Each row of a before or after table is a point. One or more steps were done to the points. Then noise was added and the rows were shuffled. The steps act on how far a point lies along the listed directions, d1 being the first. What was done? A step turns or swaps two directions, mirrors them in a line or flattens them onto one, adds a multiple of one to another, or multiplies one. Angles are multiples of 10 degrees, from the lower direction toward the higher: turns from -170 to 170, lines from 10 to 170 but not 90. Use the fewest steps. Two steps may share a direction if one is a turn and the other turns, adds or multiplies; they go together, in the order done. Otherwise the lowest direction goes first.

Directions:
(1): [-35 -19]
(2): [-19  35]
Before, 10 rows:
[[-16  21]
 [-22   7]
 [ 51   0]
 [  2  47]
 [ 36  33]
 [ 20  -3]
 [-24   6]
 [  2  43]
 [ 18  39]
 [ 16  53]]
After:
[[-24  10]
 [ 20  43]
 [ 44  20]
 [  6  40]
 [-24  12]
 [ 23  -8]
 [ 23  31]
 [-17  22]
 [  7  37]
 [ 56 -11]]
Steps: add 0.3 times d1 to d2

Directions:
(1): [-36 -16  20 -13 -31 -27 -48  11]
(2): [ 22  47 -17 -33  -5 -35 -14 -28]
(3): [ 47 -23  35  21 -20  -1 -14 -36]
Before, 14 rows:
[[  0 -15  32   4 -21 -14 -28  -1]
 [ 10 -27  22  11 -25 -26 -45 -18]
 [ -8 -34  41  30 -29 -21 -39 -22]
 [ -1  13   1 -27 -18 -17 -39   0]
 [ 61  -1  34  -4 -15 -12 -32 -63]
 [  4 -21  -2  23  -5  -4   1  19]
 [ 26 -19  69  26 -28  44 -14 -14]
 [-89  -5   8 -31 -16 -23 -45  46]
 [ -8 -28  55  -9 -30 -20 -58   2]
 [ 16  23 -20 -30  -1 -23   8 -22]
 [ 10 -24  36  13 -27  -8 -23 -16]
 [ 61  51  16 -25 -18 -28  -5 -53]
 [-28 -34 -10  46  -5  30  14  23]
 [ -9  -1  -9  -1  40  14  30  20]]
After (14 x 8):
[[ 12  18 -18   3  52  42  51  23]
 [-52 -43   6  21  28  52  15  39]
 [ 31 -13   2  17  12  34  14   1]
 [-53  41 -10 -21  16  41  18  48]
 [ 80  44  -8   1  27  13  42 -50]
 [-10  46 -47 -14 -11 -28  -8 -11]
 [  1  11 -11   9  26  18  32  16]
 [  5  13 -24   2   1 -19   3  16]
 [  3   7  16 -27  -4 -36 -29 -12]
 [ -6  -8 -32  22  37  27  34  20]
 [  6 -46  22  14 -17   8   2  -6]
 [-24  18 -36  21  42  21  46  15]
 [-29 -58  51  38 -10  43  13  34]
 [-19   4 -20   6  24  23  34  24]]
Steps: multiply d1 by -1; turn d2 and d3 by 140 degrees

Directions:
(1): [-70 -10  -4  -8 -46   6  18  27  15  19 -11  23]
(2): [ 25  30  -4  11 -56  44  32 -17   9  -8   4 -36]
(3): [ -6 -49 -24 -10   4  44  13 -20 -62  -3   2   8]
(4): [  1  13  45  18  38  30  46  -7   7  17 -37  28]
Before (12 x 12):
[[ 37  -4 -11  11  17  -4 -19  -7   7  -5   9 -11]
 [  4  16  22  10   6   8   7  -3   9 -17  -4   5]
 [ 15  15  14   5  37 -41 -21   3  41  -8  26  16]
 [ 22   2  15  11  35 -35 -29  -2   6  -9 -14  21]
 [-90 -49 -68 -29 -71  24   5  18 -30   0  12 -14]
 [ 26 -55 -86 -32 -18  16 -34 -40 -72 -49  55 -56]
 [ -4  30   8 -11   2  -8  10  14  29  19 -22  35]
 [-37  21  42   6  32 -42   1  33  21   4 -40  14]
 [ 30  19  28  -8  76 -13  -5 -17 -28 -10 -23  18]
 [ 19 -20 -26  -2 -27  37  -7 -13 -15 -35   8 -29]
 [ 40  15  28  25  38 -24 -22 -20  33  -4  11 -11]
 [ 49  18  40  12  44 -23   5 -27  -3  -9 -10 -12]]
After (12 x 12):
[[-24 -77 -86 -46  -1 -32 -62 -10 -60 -38  51 -23]
 [ 16 -36 -24  -8  18  -2 -37  -5 -20 -34  14 -12]
 [-32  44  38  17 -21   3  40  23  28   4 -43  -8]
 [ 32  -4 -69  -9 -62  45   1 -29 -35 -37  34 -83]
 [-34  15  16   0  -5 -29   4  20  54   4  15  32]
 [ -2   6  23   8  22   2   6   1   4 -17  -3  11]
 [ 20  40   7  -7  -7  12  23   2  25  12 -21  19]
 [-34 -13  43  -2  40 -40   4   7   0  15 -24  32]
 [-11 -20  -9   3  16 -20 -19  16  13  11   1  18]
 [-58  -3  20 -21  26  -6  15  16 -13  15 -36  50]
 [-32  -6  30  12  28 -34 -17  11  41  17  -5  29]
 [-33  -3   9   3 -15 -21  -5  17  21  10 -24  38]]
Steps: turn d1 and d2 by 100 degrees; turn d3 and d4 by -10 degrees

Directions:
(1): [  8  16  24   8  10  16  34  27  54  30  -6 -16 -62 -36   0 -70  20   3
 -27  -4 -10 -16 -10  -7]
(2): [ 34 -33   3   2  -1  48 -28  56  -9  23 -31  21  -3  35 -34 -11  -4  -5
  15  13  49  -7 -36  41]
(3): [ -8  54 -50  25  -3  12  -8  19  35 -24  -5  15  29 -32 -42   8 -22 -14
   0  51 -31 -42  -1  23]
(4): [ 26  -6   7  28  24  47  44  11 -44 -16  15 -30  40  36  32 -36   3   8
  -1  48 -32 -10  10 -19]
(5): [  5 -18   2  28  14  -4  54  15  41   8 -20 -45  43 -38  19  50  29 -17
  23   0  40  21  -8  21]
(6): [ 41  33 -14 -41   3 -26 -28  17  12  43 -24 -11 -13  27  62  38  25  -5
 -23  43  -9 -20  10  -1]
Before:
[[ -41   28  -17  -33  -25  -37  -32  -16   60  -15    8   54  -40  -31
   -48    3  -25  -13   -8  -30   -7   -4   19   -5]
 [  32    4    0   27   17   31    4   20    4   12  -20  -18   34   21
    -1    2    6  -10    4   51   15  -23   -6    7]
 [  -8    9   54  -10    2  -10    2    5   64   40   10   15 -121  -77
   -30  -97   13    3  -41  -52  -11   -8   -1   -6]
 [  17   32  -36   18   16   39   23   28   -8  -14    9  -10   33   -2
   -14  -15   -6  -18   -2   52  -19  -39   -6    4]
 [ -11  -21    1   -9   -1   12    2   18    6    1   -3   -1   16    8
    -7   28    9    5   25   -1   17   -6   -5    8]
 [ -13   31  -24    3   10    5    6   12  -11  -25    0    6    2   -8
    -2   10  -10    7   -1    3  -29    4   21  -33]
 [  45    1  -12  -48  -23  -15  -75   47  -11   46  -36   10  -19   68
   -13   42   19  -13   -6   23   45  -22  -23   47]
 [  18   32  -22    3    6   14   11   15    9   -7    3  -29   33   15
     4    7    0   -2   11   33  -13  -25   -3   -1]
 [ -31   53  -20   41   17  -53   75  -45   47  -33   34  -26    8  -59
     7   -7    8    0   -5   -1  -66   -6   33  -18]
 [ -17   11  -20  -14  -18  -12  -27  -44  -20  -37   23   29  -17  -16
   -28  -27  -39   40  -18   -9  -60  -25   14  -28]
 [  -6  -37   28   28   -2   16   63   17   31    1  -11  -34   -3  -42
    13  -11   29    3   13  -48   34   26  -44    9]
 [  16   19  -31    1   26   16   29   -8  -28   10   -7  -21   59   21
    51    4    4   -5   -3   78  -43  -38   18   -4]
 [ -19  -17    8   -9    6  -35   30  -39   13  -13   -3  -24  -16  -21
    30   24   22   -2   13  -43   11   19   15  -14]
 [  20   15  -18   -2   -8   -3  -21    3   -6   -6   -6   -1  -13    9
   -18   11  -29   -9   -5    1    2  -16  -10   12]]
After, 14 rows:
[[  20   35  -40   14   14   34   23   28   -4  -14   11  -13   31   -3
   -12  -10   -3  -18   -5   51  -20  -41   -6    1]
 [ -43   18  -15  -30  -27  -30  -34  -11   59  -15    6   57  -42  -29
   -60   -3  -28  -11   -4  -36    0   -1   14   -1]
 [  23   19  -20   -4   -9   -6  -21   -2   -6   -3   -7   -3  -11   11
   -10   16  -24  -10   -8    4   -2  -16   -9   10]
 [ -21   -1  -14   -6  -21    6  -29  -35  -25  -40   26   34  -14  -14
   -43  -36  -46   41  -12  -16  -48  -23    3  -20]
 [ -18   25  -23    7    9    8    9    9  -12  -31    0    6    5  -12
   -12    7  -14    7    7    1  -23    3   17  -31]
 [  32   13   -3   20   20   23    3   13    7   16  -21  -22   35   22
    14   10   12  -13    0   57   10  -26    0    0]
 [ -28  -26   14   -2    6  -25   33  -37    9  -21    2  -22  -14  -24
    14   15   14   -2   18  -51   20   22    9  -11]
 [ -43   27  -15   61   14  -26   85  -38   39  -47   40  -15   12  -65
   -34  -31   -6    0   10  -19  -53    6   15   -7]
 [  -6    4   56  -10    5   -2   -1   17   62   40    5   21 -124  -74
   -40  -99   10   -1  -38  -53   -5   -7   -7    3]
 [   1   22  -28    7   28   13   39  -24  -29    2    3  -24   66    9
    49    0    1   -4   -3   67  -50  -35   25  -11]
 [  41   26  -17  -62  -17  -46  -69   24   -3   51  -28   -3  -23   60
    22   58   29  -13  -19   31   16  -24   -2   25]
 [  14   37  -23    4    5   11   14   11   13   -9    7  -32   34   14
     4    6    1    1    9   31  -15  -19    0   -5]
 [ -10  -18    1  -11    1   10    0   18    6    3   -5   -2   17   10
     0   30   13    6   23    2   16   -6   -2    5]
 [   4  -40   27   21   -2   23   53   29   29    7  -19  -32   -4  -34
    10  -10   33    0   15  -39   44   23  -50   17]]
Steps: turn d2 and d6 by 30 degrees
